Each row of a before or after table is a point. The points were changed in one or more steps. Then noise was added and the rows were shuffled. The steps act on how far a point lies along the listed directions, d1 being the first. Name the steps. A step turns or swaps two directions, mirrors them in a line or flattens them onto one, adds a multiple of one to another, or multiplies one. Angles are multiples of 10 degrees, from the lower direction toward the higher: turns from -170 to 170, lines from 10 to 170 but not 90. Use the fewest steps. Two steps may share a direction if one is a turn and the other turns, adds or multiplies; they go together, in the order done. Otherwise the lowest direction goes first.
In the rows, zero is written as 128.

Directions:
(1): [ 77 121]
(2): [121 179]
Before:
[[ 73  92]
 [139 124]
 [160  92]
 [153 213]
 [ 83 135]
 [109 113]
 [ 99  76]
 [135 124]]
After (8 x 2):
[[ 97 191]
 [ 84 100]
 [216  92]
 [125 116]
 [117 144]
 [ 87 167]
 [126 120]
 [140 176]]
Steps: turn d1 and d2 by 100 degrees

Directions:
(1): [ 80 127 107 156  72 162]
(2): [ 87 111 144 132 115  54]
(3): [129 155  83 188 162 109]
(4): [133  46 106 141 145 137]
(5): [ 81 136  87  77 162 134]
Before:
[[153 192 116 188  99 171]
 [125 118 118 117 111 171]
 [ 68 133  99 137  92 158]
 [109 133 186 186  72  42]
 [160 220 155 155 145  86]
 [146 128 113 125 160 115]
 [109  96 158 127 136  89]
 [160 101 177  98 108 112]]
After (8 x 6):
[[146 133  80 185 204  87]
 [ 71 143 108 136  88 155]
 [140 120 120 100 153 122]
 [139 116  61 192 140 178]
 [112 111 170 126 125  88]
 [102  79 137 212 112  42]
 [133 143 130 124 102 166]
 [173 135 174 142 110  98]]
Steps: turn d3 and d5 by 40 degrees; turn d3 and d4 by 70 degrees

Directions:
(1): [106  96  93 160 154 184 129 138 163 155 201 104]
(2): [175 149 139 171  92 159  85 194 168 135  97 130]
Before (8 x 12):
[[141 126 123 138 117 182 134 143 135 137 168 136]
 [ 99  76  91 150 184 178 140 119 165 150 210  86]
 [132 130 135  99 131  88 154  90  95 123  95 159]
 [122 104  96 143 157 173 116 116 151 141 203 101]
 [156 152 141 173 135 165 109 198 164 113 120 151]
 [149 138 128 187  96 160  94 172 181 139 132 136]
 [ 72  86 116 119 180 121 181  79  82 129 170 100]
 [ 54 103  84  92 195  91 175  26  75 120 201 125]]
After, 8 rows:
[[173 146 140 146 100 127 111 154 141 134  78 157]
 [ 91 129 133  98 182 104 176  95  94  96 145 154]
 [147 110 125 204 128 192 107 193 163 148 140  98]
 [106  79  92 159 179 185 134 132 173 151 208  85]
 [119 118 122 114 132 162 156 111 113 131 176 138]
 [169 143  98 225 110 201  57 209 201 150 154 120]
 [120 104  96 139 158 172 117 112 148 139 205 102]
 [ 79 113 121 106 148  94 164  61 106 121 161 139]]
Steps: mirror d1 and d2 in the line at 170 degrees

Directions:
(1): [169 118 129 154 117 215 155 130 158 108 130 119 141 172 119 108 194 153
 206 143]
(2): [136 127 166 159 135 137  48 163 117 150 164  44 138 145 156  67 131 118
 101 163]
(3): [118 110  90 140 122 124  87 135 144 150 123 118 186 145 108 196  65  97
 191 189]
(4): [113 149  60 167 118 147 110 198 128  71  95 137 115  93 117 152 178 114
  76 170]
(5): [121 202 145 102 118 163 103 130 146 105 102 112 168 178  43 126 102 123
  92  78]
(6): [218 130  58 130 139 124 173 123 150 174 124  91 174 138 157 133 126 112
  74 104]
Before, 9 rows:
[[143 191 174 122 128 183 161 147 132  68 132 109  99 155  99  36 198 169
   60  81]
 [116 122  97 122 140 108 175 127 122 118  94 176  80  81 113 113 151 138
   60 115]
 [138 129 114 114 135 108 144  97 142 148 135 132 135 143 129 127  87 130
  144 103]
 [138 184 165 128 136 153 103 156 124  83 111  95 115 142 103  57 169 147
    7  70]
 [180 163 158 140 110 158 132 149 133 116 130  89 115 135 146  30 190 133
   31 103]
 [152 104 132 136 120 167 137 132 155 139 143 137 163 140 157 171 127 140
  165 138]
 [120 107 109 117 115  81 146 131 124 125 113 146  91  71 150 144 129 142
  122 160]
 [108 115 162 129 116 102 127  95 121 131 167 120  94 124 155 107 115 153
  168 129]
 [114 113 120 141 114 151  88 124 141 134 125 122 152 140 111 153 115 125
  172 165]]
After:
[[167 127 121 127 109 122  97 110 162 179 127  95 210 170 113 149  50  84
  149 162]
 [130 131 141 130 121 159 139 116 133 114 126 133 101 126 133  93 182 152
  111 103]
 [144 148 119 117 122 160 109 123 172 145 133  93 227 209  71 162  51 118
  196 165]
 [103 124 103 168 104 129 111 150 131  94 140 133 100 113 143 143 147 142
  160 174]
 [123 148  80 138 131 115 125 145 136 105 121 135 116 116 126 126 125 125
   96 126]
 [165 123 126 136 124 162 149 151 147 121 139 139 132 119 172 143 171 146
   97 111]
 [104  90 133 113 138  97 126  88 129 182 124 147 136 127 102 140  61 121
  155 153]
 [127 143 149 113 133 130  66 100 147 156 126  96 213 189  67 161  29 112
  155 132]
 [117  98 147 105 116  83 136 113 126 144 127 139  95  87 149 128 110 150
  152 160]]
Steps: turn d1 and d6 by 30 degrees; multiply d2 by 0.4; turn d3 and d4 by 170 degrees

Directions:
(1): [ 14 157 161 146  32 140 155  97 149 103 163 114 183  92 172 109  94 122
 165 131 125 119 117 105 105 156  70  94 175 101 224 130  93 153 104 166
  87 104 116 167 107  68 154 109 100 128  96 143  95 196 118 175 143 118
 141 105 137 114 166 118 139  97 122 128]
(2): [ 77  84 102 100 155 147 166 137 113 165 145 135 142  76 127 127 130 118
 141 114  39 186 154 182 137  94 181 121  76 110 144  79 122 123 170 125
 144  78 200 126 105  71 120  55 137 195 103 167 144  96 156 109 144 152
 159 138  84 154 211 102 166 183 143 123]
Before:
[[ 65 131 128 125  69 146 158 120 129 137 162 158 152  77 153 120 108 116
  149 114  47 172 137 146 122 138 155 129 100 113 185 102  87 147 123 152
  126  90 175 159 125  66 134  64 102 160  84 160 129 134 143 120 142 149
  149 119  94 123 202 100 151 160 124 145]
 [ 28 175 164 160  13 122 123  96 174  79 131 110 160 124 171 119 113 132
  173 136 188  93  89  85 106 188  23  77 209 109 227 136 123 149  58 152
   84 136  65 173 136 116 147 170  92  74 127 113  69 215 106 196 128 115
  115  86 160  79  96 163  94  77 122 149]
 [117 151 141 155  52 129 114 111 153  93 132 123 155 137 157 124 109 120
  137 142 181  78 106  91 107 182  70 113 172 126 168 178 124 138  51 169
  105 142  80 164 140 165 126 151  97  98 127  88 108 175 113 165 117 116
  122 139 162 112  88 130 111  81 100 134]
 [187  79  96  96 192 122 108 143 118 191 108 135 107 144 119 158 164 118
   87 113  92 175 126 151 155  99 185 148  95 115  42 112 179  99 179  90
  146 121 139  98 138 155  90 119 150 137 142 117 176  66 137  75 117 148
  109 129 109 140 145 118 131 174 140 112]
 [211 129 133 153 141 113  78 140 130 116  90 119 116 158  86 146 175 124
  113 136 197 105 107  99 121 161 108 156 133 170  84 181 159 120 103 113
  145 168  66 102 145 180 108 169 118  74 161  97 106 131 109 122 106 126
  103 140 176  69  57 143  85  72 131 126]
 [104 100  96  86 188 167 175 116 131 162 147 122 140  65 146 106 128  95
  158 109  33 184 168 196 155  93 203 142  68 126 148  67 143 109 187 127
  149  76 188  96 119  75  91  73 176 216 104 146 162  96 165  89 147 147
  168 142  57 155 209 100 162 209 136 120]
 [143  87 116 108 179 152 137 129 116 184 122 139 111 103 133 135 104 120
  116 112  70 177 138 161 140 108 198 130  80 121 106  97 126 111 173 104
  144  97 177  98  98 113 128 104 116 176 120 154 143 105 163 102 138 139
  148 155  83 135 145 119 147 151 137 164]
 [105 153 173 162  76 112 127 116 156  96 137 119 159 136 141 110 101 136
  129 127 138  79 117 109 121 174  83 123 192 134 162 161 124 135  87 166
  110 136  95 146 122 109 159 150  96  86 122 108  90 172 133 147 107 100
  131 112 156  94  88 124 103  93 117 133]
 [241  85  79  99 249 135 114 145 127 168  91 174  75 143 106 133 156 142
   90 124 102 127 150 156 163  84 203 187  66 137  20 130 160 109 192  77
  156 143 150  78 134 195 113 140 165 146 177 119 148  35 137  54 129 128
  126 146  95 171  87 112 128 193 158 124]]
After (9 x 64):
[[133  53  66  81 220 133 140 163 113 181 100 143  91  97  96 147 176 123
  134 110  44 206 151 214 160  83 208 118  45 125  95  49 169  97 166  83
  181  89 204 107 136 122  92  80 157 188 136 149 150  49 171  88 129 172
  146 142  68 145 174 135 141 221 155 143]
 [185  68  76 107 187 135 127 155 115 162 116 147 113 119 107 143 150 114
  112 123  83 151 149 175 144 117 192 143  64 137  81 124 156 105 123 126
  164 115 172 119 142 168  90  89 137 173 134 111 161  63 155  93 116 157
  143 176 107 152 139 110 141 177 123 130]
 [166  85 116 120 192 117 138 154 124 154 119 139 121 121  99 125 137 131
  107 110  56 146 152 181 153 116 189 151  97 145  84 114 153 103 151 125
  165 110 175 108 118 112 127  99 133 149 126 130 137  78 167  86 107 131
  148 142 106 132 129 106 127 176 133 130]
 [ 30 192 169 143  34 159 163  65 177  85 170  94 190  83 201  84  84 101
  185 129 140  98 120  96 113 172  65 108 193 112 249 134 103 149 106 178
   80 109  82 147 122  73 130 141 129 134  97 117  99 218 114 169 145 106
  147 103 124 103 152 120 128 102 109 125]
 [ 87 156 165 150  65 145 125  93 152 129 140 120 147 115 172 122  72 125
  138 126 150 115 104  92 111 164  96 105 170 115 181 144 103 139 113 142
   94 122 101 136  96 111 160 152  81 114 113 134  97 195 126 161 135 107
  131 122 131 101 104 135 121  74 122 166]
 [159 181 158 162  82 127  98  93 174  84 116 146 129 165 165 108 108 149
  124 144 219  35 100  55 122 168  55 152 198 127 128 196 121 148 104 128
   79 176  37 132 137 189 159 211 113  57 166  88  83 169  85 144 127  83
  104 100 166 123  27 137  91  79 131 133]
 [231 102 112 136 186 114  80 157 118 140  81 125 103 153  69 152 189 122
  105 129 166 131 123 128 131 139 149 169  97 173  54 162 170 113 125 100
  165 158  96  88 143 179  95 148 136  96 164 106 123  96 124  96 109 137
  112 152 154  88  73 138  95 103 136 123]
 [120 155 158 145  58 115  95 101 157 126 128 115 151 165 169 137 127 118
  111 131 187 104  84  71 123 165  64 117 199 107 127 167 149 129 107 133
   86 149  52 143 141 151 124 177 110  67 133  91 127 174  97 145 115 110
   89  91 166  98  98 137 106  84 116 115]
 [ 53 146 134 133  44 143 156 113 134 126 165 151 160  79 162 116 101 116
  152 117  62 160 131 129 116 150 135 123 119 110 201 110  82 154 111 161
  113  95 159 166 122  63 140  73  95 147  81 156 120 151 133 130 143 145
  144 114 103 113 191 105 144 143 116 147]]
Steps: swap d1 and d2

Directions:
(1): [147  54 158 135 131 137  89 154 152 136 107 112 163 107  36 210  73 158
  79 119 115 187 154 128  94 104 140  87 145  70 116  58 153 169 138 126
 164 181 156  93 114 150 102 128 144 112  84 215 138 168 135  86  81 139
 112 110 130 135  82 153  78 114 162 107]
(2): [105 118 101 141 103 118  95  49 179 120  79 130 161 101 120 137 124  73
 151  94 150 162 187  93 119 127  92 146 152  69 105 135 157 147 146 135
  52 100 111 193  88 100 147 136 170 187  32  83 171 156 172 119 165 154
 103 125 105 134  98 161 199 112  91 161]
(3): [170 130  72  41  94 151  80 174 167 116 117 100 198  90  86 114 108 138
 209 196 182 140 142  87 101 140  79 111 184 152  87 137 100  97 128 166
 115 114 154  96 142 112 115 160  97 129 121  99 135 145  39  99 146 104
 189 117 103  99 174 117 104 148 150 150]
(4): [136 163 103 165  43 114 170  89 107 130 114 160 187  60 130 168 133 112
 126  57 128 115 169  88 132 194 156  68  77 160 131 208 112 125 168 168
 150 115 166 123 109 132  69 157 133 147 183 160  91 186 108 177 105 130
 151  99 141 152 122 170 145 122 160  80]
Before, 9 rows:
[[127 112 144 121 161 131 127 145 124 142 141 128 103 154 124 134 128 130
  106 145 109 137 116 148 134 113 137 139 131 122 132 102 139 132 125 120
  136 140 118 125 125 135 136 126 128 125 127 141 128 108 147 116 116 132
  117 130 132 133 120 111 107 125 125 130]
 [125 118 132 128 125 131 107 125 145 133 115 132 139 127  97 150 121 122
  131 127 139 157 137 123 124 118 122 132 142  98 124 108 138 139 130 128
  124 143 135 137 124 126 133 140 129 135 100 130 143 132 143 112 125 138
  126 122 127 129 116 139 134 130 134 135]
 [121 118 130 139 140 122 119 111 129 132 119 129 120 140 125 115 124 118
  132 120 128 128 135 134 132 115 116 141 130 107 124 118 140 133 123 119
  109 122 121 147 130 122 135 127 146 140 105 116 140 121 146 127 131 142
  121 131 127 127 117 131 135 122 116 137]
 [118 141 137 144 144 123 126 102 117 130 129 121 104 144 144 115 141 122
  124 130 122 121 115 143 140 127 122 145 127 129 138 132 130 130 123 126
  102 122 107 143 132 120 139 113 128 122 124 113 135 115 158 129 148 132
  109 139 134 127 133 116 143 127 117 133]
 [123 139 122 125 124 125 131 107 124 122 125 138 117 128 160 108 144 109
  143 135 146 117 123 126 137 137 106 152 120 132 126 139 121 119 127 123
  104 108 122 154 120 112 155 143 127 139 119  86 138 122 135 140 144 134
  131 135 131 125 136 115 153 122 106 144]
 [124 103 133 132 152 137 119 134 135 130 121 126 110 136 113 129 124 126
  119 125 123 133 140 136 135 110 120 139 127 110 135 104 145 148 116 109
  123 131 121 132 121 121 131 121 140 128 117 134 129 119 144 118 128 137
  124 133 123 126 109 123 130 125 124 127]
 [146 107 128 101 135 141  90 150 150 127 126 106 139 126  91 139 104 145
  132 160 135 145 131 127 108 115 111 121 161 111 117  85 131 127 119 139
  133 141 132 111 136 125 134 127 125 121  95 137 149 121 116  89 134 121
  135 123 123 118 131 131  98 130 132 134]
 [111 105 142 116 145 133 128 127 128 130 136 123 114 131 118 120 121 133
  127 145 122 141 130 139 133 110 123 143 142 110 129  97 141 135 130 118
  112 135 112 137 128 136 157 129 133 135 102 123 145 115 146 119 138 130
  105 132 122 128 132 130 136 129 113 145]
 [140 156 119 139  88 123 162 135  92 144 141 151 150 105 143 133 140 140
  126 108 119  90 111 124 126 167 153  82  89 178 136 185 106 108 144 155
  165 125 150 110 129 131  90 142 106 120 210 156  82 146  97 153 115 123
  159 119 144 141 140 134 115 142 154  94]]
After, 9 rows:
[[166 166 110  65 128 146 145 221  84 140 178 125 124 143 151  77 145 178
  169 203 137  67  55 146 126 146 133 105 124 226 130 162  74  71 108 151
  184 126 146  64 176 132 109 139  56  77 249 127  77  98  32 131 127  90
  199 134 136 108 198  80  65 170 163 115]
 [102 103 146 143 132 125 136  98 128 135 125 131 122 119 116 140 120 121
  110 112 115 147 148 133 133 119 134 133 127  97 133 105 150 147 142 120
  109 137 114 150 114 137 150 129 149 148  94 136 145 132 167 128 133 142
   91 126 125 140 113 149 151 120 111 136]
 [133 101 158 130 161 131 131 159 116 147 146 129 104 152 110 153 119 145
   85 138  98 140 113 154 131 113 152 124 122 122 138  92 140 139 126 120
  160 155 129 108 126 145 123 123 128 112 140 173 119 114 146 115  96 131
  117 126 140 138 111 113  88 124 139 113]
 [110 165 123 139 142 121 132  87 117 126 131 125  95 151 174  86 159 106
  146 133 131 105 110 139 150 134 112 163 128 143 138 156 125 116 120 128
   79  99  95 163 133 109 153 114 126 134 127  75 139 103 158 141 169 131
  112 146 130 123 148 109 168 131 101 146]
 [113 118 121 146 132 118 114  86 141 130 106 132 128 132 126 118 124 100
  136 108 133 135 153 123 131 117 109 145 133  92 120 125 148 139 129 122
   88 114 115 167 119 114 140 129 158 159  80 104 150 130 160 128 141 149
  113 131 122 130 108 142 157 117 104 144]
 [125  87 139 141 148 137 112 128 141 132 110 125 121 127  93 152 112 126
  105 112 119 149 152 133 128 108 125 130 127  90 133  92 155 161 122 109
  126 140 127 132 111 124 126 121 151 132 100 154 134 134 154 111 118 144
  114 127 124 131  91 136 128 118 129 122]
 [103 183  98 131 112 114 153  65 120 116 124 152 104 131 216  64 178  74
  175 121 156  87 125 117 157 156  94 179 111 152 129 188 112  99 128 125
   63  70 101 193 117  92 174 144 132 165 125  25 140 108 148 167 181 136
  130 144 127 125 152 112 205 124  76 163]
 [122  89 141 147 115 128  92 105 162 136  92 132 161 107  61 191  99 117
  109 102 134 188 166 114 111 113 125 115 144  58 116  89 156 164 143 130
  121 158 143 145 104 130 122 142 151 147  62 160 153 160 164 100 111 152
  109 113 126 139  84 164 137 117 139 128]
 [139  81 161 167 111 129 112 121 134 139 115 127 154  99  61 213  85 149
   63  86 102 166 160 126 105 128 156  76 118  83 132  83 153 165 146 139
  169 171 152 105 112 148  96 125 154 122 100 216 133 164 155 103  89 142
  107 103 143 149  79 171  90 111 156  87]]
Steps: multiply d1 by 3; multiply d2 by 2.5; swap d3 and d4
